Rows are points. To make a cloud, some directions were put in groups of two or more. Within a group, all points are equally far from the middle, so they leave a hole (a ring in 2 directions, a hollow ball in 3). The other directions are filled evenly. Then the cloud was stretched, turned, moved and blurred a little. How many holes are there, and how many directions does each take, smallest first?
In the rows, 128 means zero.

Cloud (14 x 2):
[[154 159]
 [103 188]
 [127 103]
 [ 77 152]
 [110 101]
 [ 80 161]
 [154 150]
 [ 93 183]
 [ 95 107]
 [153 167]
 [130 106]
 [ 78 133]
 [ 82 119]
 [ 85 171]]
Holes: 1 (2)

Cloud (22 x 3):
[[100 138 138]
 [ 94 152  98]
 [176 112 148]
 [ 65 177  78]
 [152  83 132]
 [164  86 159]
 [158 133 170]
 [ 70 143 118]
 [ 96  83 113]
 [ 72 162  60]
 [103 122 144]
 [169  95  99]
 [ 84 161 146]
 [115 124 128]
 [ 82 161 172]
 [156 102 124]
 [ 81 132  75]
 [148  97  64]
 [159 128 176]
 [171 122 159]
 [ 85 145 125]
 [135 133 165]]
Holes: 0

Cloud (32 x 4):
[[129  82 115  71]
 [112  74 139 140]
 [159 151 125 213]
 [152  92 107 187]
 [129 171 114 151]
 [120 163 164 170]
 [166 142 155 129]
 [177 139  80 153]
 [130 180 127 143]
 [157 109  86 106]
 [ 95  83 153  79]
 [164 151 154 171]
 [101 153 173 131]
 [ 68 120 160 130]
 [141 175 133 199]
 [154 110  87 102]
 [110 125 144  65]
 [140 132  88 185]
 [180 119 108  97]
 [117  91  89 143]
 [ 74 113 166 130]
 [123  76 106  82]
 [ 68 100 161 111]
 [ 94 151 163 101]
 [158 118 152 156]
 [173 169  98 180]
 [184 142 105 110]
 [122 153 173 139]
 [161 146  86 188]
 [126 117 110 202]
 [190 120 117 116]
 [172 117 142 151]]
Holes: 1 (4)

Cloud (48 x 6):
[[110 108 177 158 139 171]
 [ 86 108 162 167 206  94]
 [129 189 156 104 102 108]
 [108 141  95  85 168 104]
 [110 158 128  75 214 125]
 [134  85 100 116 122 137]
 [116 139 153 164 100  98]
 [108 128 140 100  90 149]
 [143 151 115 182  92 158]
 [134 180 144 104 199 128]
 [153 135 132 118 137  73]
 [ 78 166 128 120 148 121]
 [111  95 153  70 159 175]
 [ 59 112 163 136  97 136]
 [135 180 182  53 133 111]
 [114 112 185 149 113 137]
 [106 227 180  96 161 142]
 [150  94  79 138 102  97]
 [151 138 148 127 103 179]
 [113 141 143 128 171 183]
 [ 65 161 127  85 134  86]
 [158 142 112 134  93  95]
 [186 142 170  94 134  94]
 [180 170 144 130  83  93]
 [125 214 153 145 119 120]
 [113 189 171  91  98  97]
 [ 99 140 149  85 134 174]
 [169 147 118 118 170 156]
 [ 81 118 152  69 145 113]
 [ 76 147 163  99  89  77]
 [ 93 136 132 109 100 133]
 [156  99 172 137 122 120]
 [158 127 116 137  91  76]
 [131 198 108 118 131 113]
 [120 195 186 118 115 145]
 [156 129 107  79  79  59]
 [133 173 101 139 148  71]
 [193 183 178 146 104 107]
 [177 116 137 145 132 134]
 [ 50 136 104 136 111 123]
 [ 78 187 143 126  93  73]
 [142 119 133 133 107  66]
 [160 117 138 122 133 161]
 [110 144 201 102 125 187]
 [151  50 165 132 157 129]
 [ 99 164  88 132 111 176]
 [125  84 151  82 111 119]
 [122 199 142  77 126 100]]
Holes: 0
